Each row of a before or after table is a point. The points were changed in one or more steps. Then noise was added and the rows were shuffled. The steps act on columns, c1 being the first. What was done? A step turns or swaps two columns, mirrors them in a line or flattens them onto one, adds a multiple of one to another, or multiplies or shifts one. Angles are multiples of 10 degrees, from the lower column toward the higher: turns from -170 to 170, lines from 10 to 170 but not 90. Use the fewest steps. Two steps may share a column if one is a turn and the other turns, adds or multiplies; they go together, in the order done. Otherwise the lowest column goes first.
In the rows, 128 means zero.

Before:
153, 163
138, 134
159, 128
148, 128
153, 128
137, 153
125, 173
141, 249
128, 129
131, 133
156, 164
114, 127
153, 132
After, 13 rows:
102, 121
112, 85
140, 127
105, 116
125, 104
128, 127
159, 8
121, 118
112, 120
119, 85
95, 118
124, 122
147, 82
Steps: turn c1 and c2 by -160 degrees

Before (11 x 4):
138, 145, 119, 102
152, 159, 149, 100
155, 130, 89, 118
101, 92, 132, 126
145, 152, 148, 126
86, 158, 112, 103
154, 132, 136, 95
139, 158, 131, 116
151, 151, 142, 125
7, 128, 142, 110
148, 160, 90, 127
After, 11 rows:
139, 155, 130, 120
145, 162, 101, 124
14, 127, 139, 149
146, 148, 139, 128
163, 128, 134, 123
142, 145, 123, 129
104, 93, 128, 134
145, 152, 140, 129
154, 160, 144, 125
157, 129, 105, 123
94, 158, 116, 132
Steps: flatten c1 and c4 onto the line at 170 degrees; multiply c3 by 0.7

Before, 10 rows:
110, 110, 93, 124, 69, 135, 160, 134
123, 199, 210, 144, 130, 151, 98, 135
97, 111, 110, 105, 120, 74, 120, 133
118, 150, 85, 78, 85, 120, 147, 109
135, 161, 145, 164, 154, 127, 120, 103
139, 142, 73, 94, 105, 116, 173, 152
143, 114, 100, 123, 131, 102, 108, 169
61, 182, 162, 143, 169, 153, 103, 139
125, 163, 172, 126, 153, 186, 82, 111
109, 78, 119, 89, 150, 83, 169, 152
After:
93, 153, 103, 78, 87, 121, 149, 136
100, 181, 199, 141, 157, 153, 100, 121
174, 195, 192, 141, 133, 149, 99, 125
158, 164, 167, 121, 120, 183, 83, 112
92, 116, 133, 107, 123, 72, 120, 131
142, 158, 136, 167, 121, 132, 117, 115
95, 141, 80, 86, 140, 116, 174, 143
103, 81, 137, 88, 162, 84, 165, 128
125, 115, 98, 121, 166, 109, 117, 131
95, 111, 116, 127, 109, 134, 157, 150
Steps: turn c1 and c3 by -40 degrees; turn c5 and c8 by -60 degrees; multiply c8 by 0.4

Before:
164, 149, 137, 164, 139, 190, 88, 106, 126, 147, 98
146, 114, 141, 135, 126, 147, 133, 190, 129, 154, 141
130, 139, 153, 69, 118, 152, 79, 130, 155, 128, 74
100, 111, 112, 122, 131, 134, 86, 92, 130, 118, 96
122, 107, 108, 75, 110, 163, 173, 183, 165, 157, 148
136, 75, 148, 133, 156, 146, 152, 117, 146, 102, 132
153, 145, 86, 116, 170, 116, 161, 174, 148, 183, 157
113, 80, 174, 148, 167, 187, 88, 87, 121, 144, 96
After:
161, 149, 137, 164, 140, 185, 89, 100, 148, 143, 101
126, 106, 111, 73, 106, 157, 176, 201, 115, 171, 150
112, 81, 170, 149, 169, 188, 94, 72, 167, 110, 91
129, 141, 152, 71, 119, 156, 79, 151, 140, 111, 74
147, 144, 86, 113, 172, 117, 160, 153, 132, 213, 157
100, 109, 114, 119, 131, 135, 88, 99, 154, 129, 100
149, 112, 142, 134, 128, 140, 129, 175, 87, 144, 134
140, 72, 148, 127, 152, 145, 151, 117, 168, 88, 129
Steps: add -0.7 times c3 to c10; add -0.7 times c5 to c8; turn c8 and c9 by -40 degrees

Before (9 x 12):
74, 153, 138, 104, 175, 90, 161, 134, 174, 137, 87, 95
178, 105, 152, 156, 106, 113, 143, 129, 140, 112, 132, 156
88, 220, 81, 172, 117, 77, 123, 91, 147, 143, 140, 125
145, 62, 117, 139, 152, 141, 177, 115, 103, 127, 84, 123
108, 126, 174, 146, 93, 113, 80, 98, 151, 80, 129, 140
131, 142, 147, 139, 86, 112, 127, 142, 121, 105, 81, 159
119, 135, 186, 147, 108, 116, 115, 137, 145, 75, 168, 64
61, 80, 163, 209, 168, 126, 104, 135, 101, 122, 112, 109
131, 163, 176, 142, 96, 70, 97, 96, 123, 150, 118, 93
After, 9 rows:
88, 177, 144, 171, 117, 77, 117, 183, 49, 113, 143, 127
146, 83, 97, 123, 153, 141, 91, 143, 178, 145, 126, 129
132, 125, 125, 123, 85, 113, 134, 105, 121, 101, 126, 128
131, 136, 181, 138, 95, 70, 113, 94, 89, 136, 132, 129
178, 130, 121, 154, 106, 113, 112, 105, 158, 122, 138, 129
107, 148, 194, 145, 92, 112, 125, 95, 153, 86, 134, 126
74, 180, 101, 94, 175, 90, 109, 117, 118, 135, 115, 128
62, 86, 150, 195, 168, 124, 140, 94, 163, 136, 152, 128
119, 148, 145, 158, 107, 117, 127, 70, 146, 78, 139, 128
Steps: turn c2 and c9 by -70 degrees; turn c9 and c10 by 20 degrees; turn c3 and c8 by -110 degrees; turn c3 and c7 by 130 degrees; flatten c4 and c11 onto the line at 20 degrees; multiply c12 by 0

Before (8 x 18):
129, 178, 157, 74, 127, 80, 100, 105, 81, 66, 126, 61, 130, 112, 75, 182, 110, 133
149, 150, 60, 140, 129, 133, 129, 172, 96, 146, 131, 143, 115, 170, 119, 118, 82, 99
100, 130, 175, 104, 126, 63, 160, 77, 76, 71, 132, 94, 127, 159, 89, 146, 102, 125
118, 127, 104, 117, 117, 184, 132, 107, 105, 96, 165, 116, 56, 141, 120, 106, 110, 228
93, 132, 110, 179, 161, 127, 117, 144, 130, 165, 109, 132, 115, 134, 120, 96, 80, 99
115, 131, 120, 129, 89, 140, 106, 121, 146, 155, 102, 122, 131, 121, 101, 125, 104, 92
99, 142, 67, 119, 136, 122, 89, 162, 142, 163, 128, 166, 113, 125, 113, 140, 118, 107
106, 87, 123, 191, 148, 162, 175, 168, 150, 102, 116, 132, 76, 144, 124, 131, 159, 163
After, 8 rows:
92, 132, 111, 183, 182, 155, 116, 146, 129, 165, 110, 131, 115, 134, 120, 96, 108, 141
98, 141, 67, 129, 142, 150, 90, 162, 142, 163, 129, 165, 113, 124, 112, 140, 124, 132
101, 131, 175, 90, 125, 164, 160, 77, 76, 71, 132, 95, 127, 159, 89, 147, 116, 72
119, 128, 104, 110, 111, 13, 130, 107, 105, 96, 166, 116, 56, 140, 119, 106, 121, 127
106, 85, 123, 204, 159, 80, 174, 169, 149, 101, 114, 132, 77, 144, 122, 132, 140, 140
130, 177, 158, 67, 125, 149, 101, 105, 82, 67, 125, 61, 130, 112, 74, 180, 119, 84
150, 152, 60, 153, 128, 150, 129, 172, 95, 145, 131, 144, 114, 169, 119, 118, 110, 147
118, 130, 120, 127, 66, 154, 103, 120, 146, 155, 102, 121, 131, 120, 101, 126, 117, 157
Steps: add 0.3 times c8 to c4; multiply c5 by 1.6; turn c6 and c18 by 120 degrees; multiply c17 by 0.4

Before (12 x 24):
127, 113, 148, 99, 128, 182, 140, 106, 112, 124, 176, 104, 144, 151, 140, 112, 149, 136, 66, 104, 110, 88, 150, 122
159, 136, 146, 92, 137, 141, 110, 175, 84, 105, 120, 130, 90, 146, 138, 147, 100, 123, 209, 126, 136, 154, 130, 148
172, 82, 132, 131, 131, 192, 141, 117, 92, 145, 126, 62, 148, 130, 140, 96, 123, 137, 82, 100, 98, 118, 125, 115
152, 140, 145, 128, 110, 194, 121, 107, 107, 142, 162, 91, 181, 97, 131, 123, 128, 141, 100, 131, 60, 156, 122, 127
170, 178, 100, 142, 117, 149, 153, 113, 136, 154, 136, 130, 103, 143, 112, 166, 146, 190, 153, 249, 112, 155, 73, 125
157, 129, 141, 120, 136, 105, 120, 130, 111, 150, 141, 140, 123, 134, 163, 113, 94, 129, 139, 123, 149, 166, 123, 148
154, 104, 157, 106, 121, 176, 120, 86, 83, 109, 140, 109, 156, 125, 109, 98, 126, 118, 57, 148, 96, 99, 117, 84
168, 147, 141, 153, 140, 98, 115, 149, 116, 134, 119, 128, 73, 110, 143, 137, 124, 127, 151, 117, 112, 160, 166, 125
142, 125, 135, 137, 156, 132, 116, 148, 138, 111, 105, 148, 77, 88, 143, 127, 119, 116, 166, 125, 177, 146, 138, 176
133, 153, 159, 166, 130, 104, 117, 176, 117, 124, 110, 137, 95, 118, 150, 132, 72, 138, 152, 120, 134, 119, 135, 178
167, 157, 130, 178, 133, 126, 107, 129, 137, 110, 161, 141, 102, 139, 151, 103, 100, 150, 197, 179, 140, 132, 148, 162
132, 128, 151, 140, 120, 114, 144, 117, 129, 103, 110, 136, 92, 123, 146, 119, 97, 167, 178, 129, 115, 166, 139, 149
After, 12 rows:
128, 114, 146, 117, 129, 181, 139, 105, 112, 122, 183, 102, 145, 151, 150, 114, 148, 136, 64, 103, 108, 89, 151, 120
174, 82, 132, 130, 132, 193, 142, 118, 94, 147, 125, 61, 149, 130, 151, 97, 123, 138, 81, 100, 99, 115, 126, 116
162, 137, 147, 90, 138, 141, 111, 175, 84, 105, 134, 129, 89, 146, 150, 147, 101, 121, 209, 129, 134, 154, 133, 149
168, 156, 128, 187, 134, 128, 108, 129, 136, 110, 142, 142, 103, 138, 176, 104, 101, 153, 195, 178, 141, 134, 149, 163
170, 177, 100, 143, 118, 147, 152, 113, 134, 155, 131, 129, 104, 144, 96, 169, 147, 190, 152, 248, 109, 154, 71, 126
168, 148, 141, 147, 141, 99, 116, 150, 114, 135, 110, 128, 74, 110, 158, 137, 127, 130, 151, 116, 114, 162, 167, 124
131, 155, 158, 158, 129, 106, 117, 177, 116, 123, 101, 137, 94, 118, 172, 133, 71, 138, 155, 121, 135, 119, 135, 178
152, 138, 145, 138, 109, 192, 122, 109, 107, 144, 158, 92, 180, 95, 136, 123, 129, 140, 101, 132, 59, 156, 121, 128
141, 125, 133, 131, 154, 130, 114, 148, 137, 112, 102, 148, 77, 87, 158, 128, 119, 117, 166, 124, 176, 148, 138, 177
133, 128, 150, 133, 118, 113, 144, 118, 129, 104, 106, 134, 91, 123, 164, 118, 98, 168, 177, 130, 114, 167, 139, 149
156, 102, 157, 113, 121, 179, 120, 86, 84, 107, 148, 108, 157, 126, 90, 100, 127, 117, 58, 148, 98, 100, 119, 86
159, 130, 140, 126, 133, 104, 118, 129, 111, 150, 142, 138, 120, 132, 197, 112, 94, 129, 142, 122, 150, 168, 122, 148
Steps: turn c4 and c11 by -20 degrees; multiply c15 by 2

Before, 13 rows:
107, 133, 165, 136, 99, 139, 131, 138, 147, 72, 160, 165, 144, 126, 105, 115, 115, 106, 143, 179, 103, 148, 101, 112, 67, 86, 148, 128, 165, 120, 65, 168
177, 172, 95, 113, 164, 167, 140, 148, 175, 81, 144, 101, 112, 125, 121, 142, 38, 146, 151, 119, 125, 152, 134, 114, 161, 163, 63, 132, 161, 106, 157, 158
106, 130, 145, 65, 121, 134, 154, 123, 112, 104, 124, 143, 88, 138, 148, 87, 145, 100, 115, 80, 147, 145, 122, 129, 167, 140, 109, 148, 113, 120, 81, 133
168, 88, 114, 93, 137, 134, 119, 150, 134, 139, 143, 117, 136, 135, 127, 142, 108, 126, 67, 166, 111, 175, 144, 112, 148, 137, 155, 104, 95, 129, 131, 111
95, 150, 138, 162, 88, 160, 128, 99, 106, 143, 177, 149, 82, 115, 113, 73, 122, 50, 104, 152, 142, 150, 127, 137, 166, 173, 150, 149, 161, 140, 109, 153
120, 156, 100, 112, 128, 182, 153, 101, 147, 133, 150, 157, 125, 124, 175, 93, 146, 87, 84, 136, 76, 145, 119, 139, 122, 174, 117, 147, 140, 147, 154, 106
96, 140, 66, 165, 82, 135, 127, 137, 126, 101, 138, 142, 100, 108, 147, 121, 113, 109, 118, 124, 121, 193, 80, 129, 159, 143, 103, 118, 63, 81, 152, 153
123, 145, 120, 147, 118, 113, 114, 129, 172, 74, 171, 135, 69, 150, 120, 165, 101, 163, 119, 55, 102, 125, 160, 113, 85, 154, 89, 99, 109, 113, 125, 100
121, 88, 99, 115, 157, 161, 103, 161, 71, 122, 137, 165, 176, 154, 147, 143, 120, 109, 91, 107, 133, 132, 106, 134, 110, 107, 124, 163, 100, 88, 148, 108
165, 148, 90, 163, 136, 88, 103, 131, 103, 73, 153, 121, 133, 133, 88, 80, 130, 97, 123, 131, 130, 176, 161, 136, 163, 189, 86, 193, 130, 109, 142, 174
85, 141, 85, 147, 159, 192, 106, 120, 83, 91, 69, 186, 111, 94, 193, 87, 49, 113, 107, 142, 147, 197, 111, 204, 161, 131, 151, 94, 79, 173, 152, 121
88, 109, 116, 76, 144, 198, 163, 104, 126, 91, 170, 118, 79, 120, 162, 118, 157, 175, 86, 115, 60, 157, 136, 94, 215, 129, 146, 71, 107, 129, 123, 127
119, 128, 114, 106, 107, 138, 122, 186, 114, 123, 98, 89, 201, 97, 195, 98, 102, 127, 72, 154, 120, 118, 108, 125, 171, 166, 134, 114, 161, 128, 141, 168
After:
167, 88, 113, 93, 136, 133, 119, 152, 137, 139, 141, 104, 141, 134, 125, 141, 108, 123, 68, 138, 110, 174, 142, 109, 149, 137, 155, 104, 95, 130, 125, 123
96, 151, 139, 163, 90, 158, 127, 99, 107, 143, 176, 139, 54, 115, 112, 72, 122, 172, 103, 123, 142, 150, 128, 137, 168, 171, 148, 150, 161, 139, 64, 138
108, 130, 146, 66, 124, 135, 153, 124, 113, 106, 123, 157, 65, 137, 148, 85, 146, 184, 113, 119, 148, 146, 121, 129, 167, 142, 110, 147, 112, 121, 117, 131
178, 172, 95, 115, 166, 167, 140, 147, 174, 81, 144, 107, 101, 125, 123, 143, 40, 95, 150, 135, 124, 149, 133, 115, 162, 163, 63, 133, 160, 107, 133, 140
120, 128, 115, 107, 106, 139, 120, 185, 113, 121, 97, 83, 245, 96, 196, 96, 104, 118, 71, 141, 121, 118, 109, 126, 172, 166, 132, 113, 159, 130, 122, 145
86, 141, 82, 146, 161, 193, 105, 118, 83, 90, 68, 175, 102, 93, 193, 89, 51, 110, 107, 110, 145, 197, 111, 203, 162, 131, 150, 94, 78, 172, 105, 124
89, 110, 117, 74, 142, 199, 163, 103, 126, 91, 168, 123, 49, 119, 160, 117, 156, 115, 86, 130, 60, 156, 136, 95, 218, 130, 147, 69, 108, 130, 174, 126
124, 143, 120, 148, 120, 112, 115, 129, 172, 77, 171, 157, 34, 150, 121, 164, 102, 120, 119, 116, 104, 126, 160, 113, 83, 154, 90, 100, 109, 111, 164, 116
165, 148, 90, 162, 136, 89, 101, 129, 103, 70, 154, 120, 135, 131, 86, 79, 129, 126, 122, 130, 131, 176, 160, 134, 162, 190, 85, 195, 129, 109, 93, 147
121, 153, 101, 110, 128, 182, 154, 100, 147, 133, 151, 152, 124, 126, 176, 93, 147, 118, 84, 122, 77, 144, 119, 139, 122, 175, 117, 147, 140, 148, 81, 120
97, 139, 65, 164, 82, 136, 126, 137, 126, 101, 137, 142, 85, 108, 145, 120, 113, 111, 117, 122, 121, 194, 79, 129, 160, 143, 102, 118, 63, 82, 100, 138
108, 134, 166, 138, 99, 140, 130, 136, 146, 70, 160, 143, 154, 127, 106, 114, 114, 193, 143, 123, 103, 148, 101, 111, 66, 87, 148, 129, 166, 121, 128, 144
121, 87, 99, 116, 158, 161, 104, 161, 71, 124, 138, 166, 204, 156, 146, 144, 120, 115, 90, 114, 133, 131, 107, 135, 110, 106, 124, 167, 100, 87, 103, 118
Steps: flatten c12 and c20 onto the line at 160 degrees; multiply c13 by 1.6; turn c18 and c31 by 110 degrees; multiply c32 by 0.4

Before, 9 rows:
179, 133, 127, 117, 122, 49, 126, 138, 151, 114, 165, 150, 103, 122, 144, 186, 113, 196, 118, 103, 99, 118, 108, 116, 158, 85, 147, 155, 141, 161, 141, 168, 140, 167, 143, 132, 123, 127, 173, 180, 156, 141, 145, 158, 152, 142, 148, 151, 91, 124, 149, 156, 120, 106, 96, 179, 124, 72, 169, 118, 110, 167, 174, 141
134, 164, 119, 119, 89, 133, 144, 127, 170, 89, 185, 160, 158, 151, 166, 147, 139, 100, 122, 166, 134, 60, 114, 208, 187, 132, 139, 97, 164, 113, 117, 106, 124, 184, 181, 145, 83, 134, 83, 122, 114, 126, 90, 125, 135, 158, 182, 100, 128, 158, 140, 150, 160, 92, 93, 170, 83, 157, 131, 130, 97, 121, 130, 141
99, 161, 163, 88, 180, 122, 127, 95, 127, 93, 142, 147, 99, 96, 136, 133, 133, 108, 112, 114, 181, 177, 140, 125, 154, 130, 142, 153, 87, 116, 112, 105, 70, 133, 157, 191, 199, 165, 165, 120, 131, 88, 161, 95, 180, 71, 146, 182, 145, 113, 86, 167, 103, 73, 139, 144, 98, 166, 120, 117, 62, 128, 124, 128
151, 149, 114, 64, 132, 128, 127, 117, 93, 103, 170, 130, 156, 32, 85, 107, 125, 144, 122, 139, 156, 82, 167, 152, 133, 183, 88, 186, 141, 152, 149, 155, 125, 108, 162, 144, 97, 177, 160, 176, 180, 165, 112, 74, 181, 110, 85, 119, 124, 106, 115, 131, 144, 152, 122, 134, 121, 132, 126, 152, 128, 143, 173, 142
187, 139, 125, 163, 144, 153, 152, 156, 121, 77, 140, 138, 111, 131, 119, 138, 105, 190, 111, 97, 128, 138, 90, 169, 137, 99, 82, 193, 150, 135, 125, 82, 100, 162, 117, 131, 157, 109, 104, 168, 47, 154, 173, 112, 133, 115, 163, 145, 106, 128, 114, 87, 126, 113, 104, 140, 162, 119, 132, 109, 156, 127, 105, 189
98, 168, 83, 60, 133, 119, 136, 140, 100, 99, 143, 138, 89, 76, 123, 173, 102, 144, 211, 157, 133, 174, 107, 169, 180, 129, 134, 175, 135, 134, 126, 121, 142, 99, 116, 132, 137, 111, 117, 138, 136, 201, 73, 55, 149, 127, 91, 131, 99, 62, 119, 132, 123, 107, 127, 191, 133, 132, 123, 40, 131, 135, 87, 131
143, 124, 164, 57, 103, 110, 143, 120, 161, 156, 176, 108, 85, 154, 173, 156, 146, 119, 132, 91, 103, 112, 130, 174, 143, 103, 104, 155, 141, 98, 139, 97, 126, 120, 74, 176, 125, 129, 149, 109, 59, 132, 151, 175, 113, 117, 181, 120, 167, 152, 96, 123, 140, 99, 108, 132, 149, 110, 177, 134, 93, 71, 86, 92
100, 122, 126, 92, 116, 93, 119, 105, 66, 73, 136, 98, 184, 155, 143, 148, 144, 137, 66, 137, 92, 151, 92, 138, 130, 113, 151, 93, 169, 128, 79, 50, 129, 158, 163, 129, 156, 115, 90, 172, 135, 177, 122, 128, 95, 54, 167, 110, 100, 84, 114, 126, 52, 135, 148, 161, 103, 128, 98, 125, 207, 113, 138, 103
148, 166, 113, 112, 143, 127, 111, 94, 128, 142, 131, 111, 92, 144, 170, 151, 113, 136, 140, 111, 131, 92, 129, 138, 165, 124, 144, 178, 144, 111, 134, 95, 152, 149, 135, 169, 164, 92, 123, 115, 79, 148, 118, 133, 87, 111, 125, 88, 112, 136, 96, 144, 93, 118, 148, 125, 120, 152, 127, 129, 125, 170, 145, 142
After:
132, 164, 181, 121, 77, 131, 147, 129, 171, 87, 182, 160, 156, 151, 193, 146, 136, 109, 124, 168, 133, 63, 107, 205, 112, 131, 138, 95, 165, 118, 116, 105, 121, 186, 181, 145, 83, 132, 85, 123, 117, 125, 88, 125, 136, 137, 134, 98, 129, 157, 151, 148, 161, 93, 94, 171, 84, 153, 132, 124, 94, 121, 132, 142
148, 166, 128, 113, 150, 125, 114, 92, 127, 144, 132, 113, 90, 145, 188, 150, 112, 126, 140, 108, 133, 93, 124, 139, 126, 123, 143, 178, 140, 112, 137, 94, 151, 149, 134, 170, 166, 95, 123, 112, 81, 149, 118, 133, 83, 118, 141, 89, 114, 136, 92, 144, 89, 117, 151, 124, 120, 151, 127, 131, 122, 171, 145, 146
152, 145, 87, 62, 133, 129, 123, 116, 90, 101, 173, 130, 158, 32, 100, 104, 129, 137, 119, 139, 156, 80, 118, 149, 97, 185, 90, 187, 140, 151, 152, 157, 126, 110, 164, 144, 97, 177, 176, 177, 179, 167, 110, 72, 183, 122, 142, 122, 123, 103, 112, 130, 144, 154, 121, 132, 122, 134, 125, 148, 126, 141, 177, 148
142, 125, 182, 57, 94, 115, 144, 121, 161, 155, 177, 110, 86, 154, 168, 157, 150, 107, 133, 91, 104, 112, 140, 174, 146, 102, 105, 156, 140, 101, 139, 96, 127, 119, 73, 174, 125, 131, 147, 107, 57, 134, 153, 174, 112, 108, 91, 118, 170, 152, 102, 122, 137, 98, 108, 133, 150, 109, 177, 132, 95, 74, 88, 81
100, 160, 149, 92, 197, 120, 125, 96, 128, 95, 146, 145, 101, 93, 153, 132, 132, 94, 116, 114, 182, 180, 145, 124, 112, 128, 145, 152, 89, 118, 112, 107, 70, 133, 156, 194, 198, 167, 165, 119, 131, 92, 162, 95, 177, 58, 91, 183, 147, 113, 95, 168, 102, 75, 143, 145, 93, 164, 119, 116, 63, 127, 123, 130
100, 122, 169, 91, 113, 92, 117, 103, 63, 72, 137, 98, 177, 154, 139, 145, 144, 134, 67, 138, 96, 153, 130, 136, 138, 113, 150, 93, 164, 128, 75, 49, 126, 159, 162, 129, 159, 118, 75, 171, 134, 173, 122, 132, 94, 60, 131, 108, 97, 83, 113, 123, 53, 134, 148, 160, 102, 125, 98, 125, 209, 111, 137, 95
186, 136, 161, 162, 150, 154, 154, 160, 122, 77, 140, 135, 111, 131, 127, 137, 108, 182, 111, 96, 128, 139, 143, 170, 117, 100, 80, 194, 148, 133, 123, 80, 103, 160, 120, 135, 158, 112, 84, 170, 46, 154, 175, 108, 132, 160, 131, 143, 109, 127, 99, 87, 125, 113, 103, 141, 162, 119, 133, 111, 155, 130, 107, 205
97, 168, 90, 60, 137, 115, 136, 142, 102, 99, 139, 137, 88, 75, 157, 176, 98, 140, 210, 161, 132, 175, 135, 168, 87, 133, 136, 173, 136, 133, 126, 122, 144, 98, 116, 133, 138, 113, 104, 138, 137, 202, 73, 54, 149, 135, 173, 130, 100, 61, 114, 134, 125, 106, 128, 189, 136, 132, 130, 41, 130, 135, 90, 130
177, 135, 144, 119, 119, 46, 125, 139, 153, 113, 163, 148, 102, 121, 156, 186, 116, 199, 121, 102, 101, 117, 173, 117, 116, 85, 147, 157, 136, 159, 143, 167, 137, 167, 144, 132, 123, 126, 150, 183, 156, 139, 143, 156, 154, 189, 130, 147, 91, 122, 126, 154, 119, 108, 99, 179, 123, 71, 167, 121, 110, 168, 176, 146
Steps: turn c3 and c47 by -90 degrees; multiply c5 by 1.3; mirror c15 and c25 in the line at 20 degrees; add 0.7 times c18 to c46; turn c18 and c51 by -20 degrees; mirror c23 and c39 in the line at 70 degrees; multiply c64 by 1.3
